Each row of a before or after table is a point. The points were changed in one or more steps. Then noise was added and the rows were shuffled. The steps act on columns, c1 being the first. What was done? A step turns or swaps two columns, mirrors them in a line or flattens them onto one, adds a multiple of one to another, or multiplies or shifts one. Angles are multiples of 10 degrees, from the lower column toward the higher: turns from -170 to 170, lines from 10 to 170 but not 90. Use the fewest steps. Two steps may share a column if one is a turn and the other turns, adds or multiplies; they go together, in the order done. Otherwise the lowest column goes first.

Before:
-12 4 -19
-38 -47 37
-40 54 8
0 -19 -18
-15 -9 -26
8 64 -10
2 9 82
-3 29 -5
-8 -49 1
-50 -5 34
-19 23 4
After (11 x 3):
-15 -13 -58
-2 27 -34
1 -18 -48
1 6 49
-41 57 -23
-18 24 -24
-8 -49 -28
-52 -6 6
10 62 -40
-37 -47 6
-9 4 -51
Steps: shift c3 by -30

Before:
-24 33 24 -6 -35 -16 -24 17
-16 -40 -32 -21 34 -3 -2 10
-11 -25 40 -8 -24 -19 -29 42
-22 -36 18 -17 21 44 11 -4
-23 5 38 -46 4 15 58 10
-10 -38 47 11 28 41 -6 44
6 47 -42 12 -6 12 11 36
28 -16 41 40 32 31 28 10
-46 18 -19 46 41 -6 32 -20
12 14 -45 -39 -29 -19 -2 -10
22 -6 38 -42 -19 -16 -5 -24
-43 -2 46 -7 -13 -15 46 38
9 21 -27 -37 14 -12 -30 25
After, 13 rows:
9 16 -41 11 -7 14 48 35
-45 -36 -16 45 56 -6 55 -19
14 13 -47 -40 -39 -21 7 -10
-22 -43 20 -16 27 44 -13 -2
-10 33 40 -8 -28 -21 -52 44
-10 -16 44 13 35 41 -37 44
-23 -84 37 -46 7 16 77 8
-43 -70 46 -8 -16 -16 57 37
-25 56 26 -8 -46 -16 -5 18
21 3 39 -41 -24 -19 -12 -24
8 59 -27 -38 17 -10 -22 27
-14 -23 -32 -22 46 -3 -32 10
30 -54 42 41 45 30 22 11
Steps: multiply c7 by 2; turn c2 and c7 by 50 degrees; multiply c5 by 1.3

Before (9 x 12):
27 6 -1 5 10 61 4 10 -34 20 1 2
58 23 13 4 28 20 15 20 -4 -46 -47 16
26 -14 8 -39 -31 36 -20 6 -10 3 -14 -51
1 -27 -30 28 30 43 -14 3 -63 16 -23 44
-2 19 -29 8 5 -2 -11 45 -52 -14 30 -18
-1 -4 3 -7 4 16 3 -14 -41 37 -11 22
63 -30 22 -10 10 -15 -16 -22 0 10 0 31
58 9 50 -44 -9 5 -42 24 -20 -34 -31 0
10 22 -19 -7 4 8 -24 12 11 20 18 -13
After:
33 8 52 -44 -10 5 -42 24 -20 -73 -31 2
46 24 -18 -7 4 7 -24 15 9 -14 17 -11
5 -16 9 -38 -32 38 -20 6 -10 0 -14 -52
19 -3 1 -7 4 18 4 -14 -42 33 -12 22
41 4 2 3 11 61 4 10 -33 -7 2 -1
40 23 13 8 27 20 17 21 -4 -96 -47 15
10 20 -29 7 6 -1 -9 46 -51 -25 29 -18
21 -30 22 -10 9 -15 -12 -22 1 -5 1 31
-20 -27 -30 30 28 41 -15 4 -64 38 -22 43
Steps: add 1.5 times c2 to c1; turn c1 and c10 by -40 degrees
